Rows are points. Each copy is the shape, with its points in the same order, turned, moved and blurred by noise. Say if it was mirrored as well.

Shape:
[[ 18  34]
 [-40  24]
 [ 19  -9]
 [-42  50]
 [ 47 -40]
 [-18  48]
 [ 25 -28]]
Copy 1:
[[ 32   3]
 [-20  32]
 [  6 -30]
 [ -6  53]
 [  6 -72]
 [ 12  36]
 [ -1 -50]]
Copy 1 is: only turned
Copy 2:
[[  9 -22]
 [-49 -13]
 [  8  20]
 [-52 -41]
 [ 32  53]
 [-26 -37]
 [ 12  40]]
Copy 2 is: mirrored
Copy 3:
[[ 35 -21]
 [-24 -29]
 [ 27  20]
 [-17 -53]
 [ 43  57]
 [  7 -45]
 [ 26  40]]
Copy 3 is: mirrored
Copy 4 (7 x 2):
[[ 21  17]
 [  4 -39]
 [-22  24]
 [ 30 -43]
 [-49  55]
 [ 31 -18]
 [-41  32]]
Copy 4 is: mirrored

Shape, 10 rows:
[[ 13  -5 -62 -33]
 [ 22 -32 -25  -6]
 [  2 -16  21  47]
 [  8   4 -35  62]
 [ 58   0 -32  13]
 [-38 -16  18  26]
 [ -2  33  20  36]
 [-68 -25   5 -43]
 [ -2  25  -1  21]
 [-71 -41  36 -42]]
Copy 1, 10 rows:
[[-53  19 -31  44]
 [-46 -18   5  34]
 [  0 -50  36  12]
 [ 16 -40   9  51]
 [-34  13  33  74]
 [  4 -43   1 -17]
 [ 30  -7  35   2]
 [-40 -18 -60 -49]
 [ 16  -2  10  18]
 [-38 -24 -33 -76]]
Copy 1 is: mirrored
Copy 2 (10 x 4):
[[  26  -40   11  -45]
 [   3  -13  -25  -37]
 [ -21    5  -43   28]
 [  31  -25  -44   29]
 [  47    6  -28  -23]
 [ -46  -18  -18   31]
 [  -4   12   -4   44]
 [ -72  -48   29  -17]
 [   0   -1    3   29]
 [-102  -29   20  -13]]
Copy 2 is: mirrored

Shape:
[[-16 -60  51  31 -27  16 -25  64]
 [-29 -40  10 -10 -43  55 -60   9]
 [ 35 -11 -42  -4 -19  32 -10  34]
 [-36 -31  11  43 -44  -7 -49 -14]
 [ -6 -30 -70  -2   7  27  35  21]
 [-30 -64  34  23 -11  22 -39 -31]
 [  5 -17   4   0 -29   8  20  -2]
 [ 48  12 -39  29   0  42  79   0]
 [ 23  24   8 -44 -12 -38  42 -31]
 [  8  52  -6 -21  51 -20   3 -40]
 [-44  41  55 -26 -23 -20  17  10]]
Copy 1, 11 rows:
[[ 22 -70  46  -5 -24  26 -25  42]
 [  5 -39  10 -49  -5  42 -65 -12]
 [ 15 -17 -57 -11 -39  33  -8   7]
 [ 11 -25  33  11 -10  -8 -75 -16]
 [-34 -37 -82  -4 -15 -19   0   4]
 [ 20 -50  31  -7  38  -3 -45 -26]
 [  2 -17  -4  -9 -32 -12   7 -18]
 [-23 -11 -65  38 -34  13  64 -34]
 [ 28  42 -16 -29 -36 -56  43 -24]
 [ 10  73 -29   1  30 -31  22   2]
 [-16  37  60 -31 -32 -29  10  22]]
Copy 1 is: only turned
Copy 2 (11 x 8):
[[ 28 -50  62 -47   3  23  10  47]
 [  1 -32  45 -66  38  34 -13 -33]
 [ 46 -12 -35 -41  38   2  20 -10]
 [ 15 -53  52  -9   2  -6 -42 -26]
 [  0 -43 -54  -3  45  -5  50 -12]
 [-15 -50  42  -9  -3  49 -33 -14]
 [ 17 -11   1  -6  -8   5  27 -20]
 [ 53  13 -48  46  30  13  68 -12]
 [ -6  44 -32   6 -53 -25  21 -26]
 [-28  57 -45  28   3 -23 -31  -3]
 [-27  43  56  -9 -22 -42  19   1]]
Copy 2 is: mirrored
Copy 3, 11 rows:
[[-10 -50  17  42 -21  14  -8  95]
 [-61 -23   2 -10 -22  31 -49  50]
 [ 13 -26 -64   5   1   9 -32  18]
 [-61 -35  19  48   4 -21 -58  36]
 [-24 -62 -87   2  32  -6   7  13]
 [-60 -69  41  15 -11   3 -31  23]
 [-21 -24 -20  12  -5 -28   5  11]
 [ 12 -27 -78  42   6  -3  45 -43]
 [  8   6  -8 -21  25 -77  18 -23]
 [  7  -7   8 -17  85 -26  -3 -46]
 [-30  35  30   1  38 -43  31  42]]
Copy 3 is: only turned
